Each point is reached from the start by the listed moves, each made 0, 1 or 2 times, or once backwards (-1), plus a little noise. Is the number of moves made odd or even? Then give how often each move was made.
(in the rows, 128 means zero)

Moves:
(1): [107  85  94 130 130]
(2): [165 107 129 123 117]
(3): [129 137 157 127  45]
Start: [129 111 141 103 112]
Points:
[153 165 205  98  29] -> even (-1, 0, 1)
[ 50  56 107 110  41] -> even (2, -1, 1)
[129 107 138 107 113] -> even (0, 0, 0)
[ 96 141 169 103  37] -> even (0, -1, 1)

Moves:
(1): [132 136 121 161 115 113 129 129 120]
(2): [125 143 150 130 125 145 143 105 134]
(3): [137 125 140 102 113 120 146 170 128]
(4): [145 121 140 120 164 144 122 133 162]
(5): [137 147 110 141 149 122 135 124 133]
(6): [159 124 112 116 124 152 118 155 136]
(7): [133 123 138 112 122 126 139  99 141]
(8): [120 146 131 125 122 127 122 124 142]
Start: [146 119 132 138 126 130 135 139 118]
Points:
[199  82 147   8  37 168 164 249 115] -> even (-1, 0, 2, -1, -1, 2, 1, 0)
[166 153 154 118 171  82 151 219 196] -> even (1, -1, 2, 2, 1, -1, 0, 2)
[197 119 117 188 220 145 127 180 156] -> even (1, 0, 0, 2, 1, 0, -1, -1)
[108 129 168  97 131 116 152  80 145] -> even (-1, 0, 0, 0, 0, -1, 1, 1)
[145 138 203 114 125 126 228  51 140] -> even (0, 2, 1, 0, 1, -1, 2, -1)
[164 119 158  35 136 125 137 242 182] -> odd (-1, -1, 2, 1, 0, 0, 0, 2)

Moves:
(1): [131 132 128 131 120 139 127 130 124 122 155 130 141 125 138]
(2): [131 132 128 117 126 128 125 103 125 121 126 129 107 130 147]
(3): [115 125 117 132 141 129 136 135 125 138 112 118 120 113 126]
(4): [112 134 135 138 131 113 130 120 132 131 135 123 130 131 120]
(5): [146 135 145 114 140 133 120 117 125 124 116 153 128 124 129]
(6): [111 120 151 126 108 137 117 148 133 139 132 138 120 126 110]
(7): [102 130 131 118 149 126 112 123 136 114 141 121 138 120 148]
(8): [121 132 119 128 121 149 167 124 138 119 127 128 127 121 135]
(9): [136 131 122 118 123 141 119 125 139 152 132 108 130 123 125]
(10): [115 110 123 124 125 117 126 125 131 127 121 128 130 112 125]
(11): [118 133 136 137 115 114 141 123 140 139 121 126 131 126 129]
(12): [117 139 149 116 121 123 134 139 120 134 132 132 105 146 130]
Start: [128 123 119 126 137 129 134 143 126 130 133 118 131 123 118]
Points:
[143 124  61 126 141 165 190  66 139  61 169 114 159  96 166] -> even (1, 1, -1, 1, 0, -1, 0, 2, 0, 1, -1, -1)
[ 83 126 175  45  71 196 173 106 168 180 114 144  61  55 135] -> even (1, 2, 1, 0, 2, 2, 0, 2, 2, 2, 1, 1)
[126 146 144  84 124  97 182 100 118 188  70 132  71  88 139] -> odd (1, 1, 2, 0, 2, -1, -1, 0, 1, 2, 2, 2)
[ 51 110  39 166 197 140 191 155 147  84 141  70 196  55 181] -> odd (1, -1, 2, -1, -1, -1, 2, 1, -1, 0, 1, -1)
[  7 125 186  67 150 159 127 202 132 133 139 122  63 121 120] -> even (-1, 0, 1, 0, 0, 2, 2, 1, 0, 0, -1, 2)

Moves:
(1): [142 133 121 133 125 133 142 123 135 128 121 128 126 124 124 119 121 121
 135 132 129 123 129 129 128 130 133]
(2): [120 128 128 137 126 123 132 127 125 126 123 125 128 123 131 115 127 124
 129 127 121 128 131 133 121 124 130]
(3): [130 125 127 135 122 120 131 128 131 124 130 131 129 126 126 125 121 129
 125 131 129 134 123 122 123 130 137]
(4): [128 131 128 126 117 131 128 128 127 130 134 127 128 126 125 134 139 120
 132 131 119 122 133 125 126 121 128]
(5): [128 119 121 133 129 126 125 132 125 131 124 130 118 130 128 122 124 133
 137 126 129 133 124 125 134 138 120]
(6): [114 124 124 134 125 133 133 129 122 134 136 123 135 123 130 131 122 130
 139 139 129 121 128 133 128 135 123]
(7): [128 128 127 127 132 130 132 128 128 127 114 135 127 131 121 127 136 124
 125 121 125 132 129 129 126 130 136]
(8): [124 126 128 117 134 129 128 135 120 127 122 129 116 130 127 140 123 122
 129 128 126 125 128 129 128 132 128]
(9): [139 120 127 130 128 134 126 123 131 134 126 133 117 123 136 140 135 122
 127 127 126 125 118 125 128 138 136]
(10): [132 132 133 126 129 131 128 129 129 130 135 125 126 138 130 124 130 133
 128 128 130 132 125 129 125 126 132]
(11): [125 125 127 131 118 131 120 134 126 126 126 118 131 128 118 136 127 135
 119 127 129 135 134 130 126 134 135]
(12): [133 127 140 112 134 139 129 131 135 118 130 130 138 129 131 122 135 116
 124 118 130 125 126 125 125 128 129]
(13): [121 124 124 127 129 128 128 137 139 122 123 127 132 133 133 123 127 132
 131 119 122 137 125 132 126 129 127]
(14): [131 125 134 124 130 121 136 133 130 125 122 137 128 133 138 128 134 122
 130 125 120 129 129 134 138 127 123]
(15): [133 125 131 134 134 122 129 131 130 142 132 127 127 122 132 136 118 130
 131 124 123 130 125 121 132 125 124]
(16): [138 136 126 134 144 123 119 135 117 127 122 128 142 126 130 132 135 120
 140 121 122 128 111 134 125 133 125]
(17): [127 123 126 127 134 124 134 138 131 129 130 122 135 120 124 128 141 137
 128 135 121 127 129 131 122 139 132]
(18): [137 128 117 127 130 131 126 131 128 125 130 135 130 131 126 133 132 128
 125 123 124 131 137 133 113 131 126]
(19): [125 138 125 127 126 121 128 122 126 133 128 123 132 134 129 128 125 128
 133 126 131 136 136 125 118 127 130]
(20): [125 125 123 122 131 130 121 128 131 131 123 130 134 126 125 122 121 121
 128 130 123 127 132 129 125 131 129]
(21): [128 131 133 137 138 125 120 131 135 129 134 129 131 138 113 125 126 116
 135 127 126 131 142 126 116 126 129]
(22): [121 129 127 130 125 128 128 133 124 125 121 127 125 133 131 127 130 125
 125 131 126 132 136 120 124 120 130]
(23): [128 122 133 118 121 135 132 124 127 122 128 119 129 127 123 129 126 135
 123 128 120 110 128 133 135 135 127]
(24): [126 131 134 129 116 126 129 144 129 135 124 130 136 135 137 132 132 139
 127 143 126 134 131 128 109 126 121]
Start: [137 130 127 118 118 129 128 130 124 127 124 113 122 138 135 121 117 131
 133 140 130 142 127 122 138 127 134]
Points:
[209 165 153 154 113 108 172 159 143 122 100 174 149 146 147 101 224  80
 144 156  78 153 128 147  56 106 161] -> even (1, 2, 1, 2, -1, -1, 2, -1, 1, 1, -1, 0, -1, 2, -1, 1, 1, 1, -1, -1, 1, -1, -1, 2)
[142  98 152 126 104 124 130 199 190 140 129  89 127 181 124 145  73 153
 108 162 103 182 163 101  89 144 179] -> odd (1, -1, 2, -1, -1, 0, -1, 1, 1, 2, 2, 0, 2, 1, 2, -1, 1, 0, 0, 1, 2, 2, 1, 1)
[154 149 179  99  93 167 160 177  92  93 106  84 160 138 127 100 188 111
 136 171  88  92  95 131  77 130 162] -> even (1, 2, 1, 2, 0, 0, 1, 1, 0, 2, 0, 2, -1, -1, -1, 2, 1, -1, -1, -1, 0, 1, 2, 2)
[131  80 130 129  92 117 108 164 137  94  55 156 104 138 194 100 125 113
  89 120 121 196  92 113 119 138 157] -> odd (-1, 2, 2, -1, 1, -1, 0, 0, 2, -1, 1, 1, 1, 1, -1, 0, -1, 0, -1, 1, -1, 1, -1, 1)
[172 114 142  58  88 158 166 148 144 130 126 111  92 119 162 165 126 162
 110 175 135 102 106 111 122 156 125] -> odd (1, -1, 0, 0, 0, -1, -1, 2, 1, -1, -1, 1, 0, -1, 0, -1, 1, 0, 0, -1, -1, -1, 1, 2)
[169 132 136 144 144  89 164 189 144 120  76 132 154 127 205  92  82 111
 164 145  99 170  51 143 139 127 140] -> odd (2, 1, 2, -1, -1, 0, -1, 1, 0, 1, 0, 0, 2, 2, 1, 2, 0, -1, -1, 1, -1, 0, -1, 1)
[147 117 132 113 154 143 110 197 135 164  76 115 159 169 129 103 184  82
 167 128  53 165 175 111   7 166 145] -> odd (0, 2, -1, 1, 2, 0, 2, 0, 2, 1, 0, 2, 0, 0, 1, 1, 2, 1, 2, 2, 2, 2, 1, 2)
[141 113 124 145 125 133 190 156 122 183 148 109 119  90 186 120 153 121
 186 169  76 116 100 137 142 128 122] -> even (1, 2, -1, 2, 0, 2, 0, 0, 1, 2, -1, 0, 0, 1, 2, 0, 2, 0, -1, 0, -1, 0, -1, 0)
[122 140  97 139 108 104 190 162 137 108 101 105 134 152  62  87 130  98
 179 161  64 134 187 166  61 159 176] -> odd (2, 2, 2, 2, 0, 1, 2, 2, -1, 1, 0, -1, 1, 1, -1, 0, 2, 1, 1, 0, 2, -1, 1, 0)
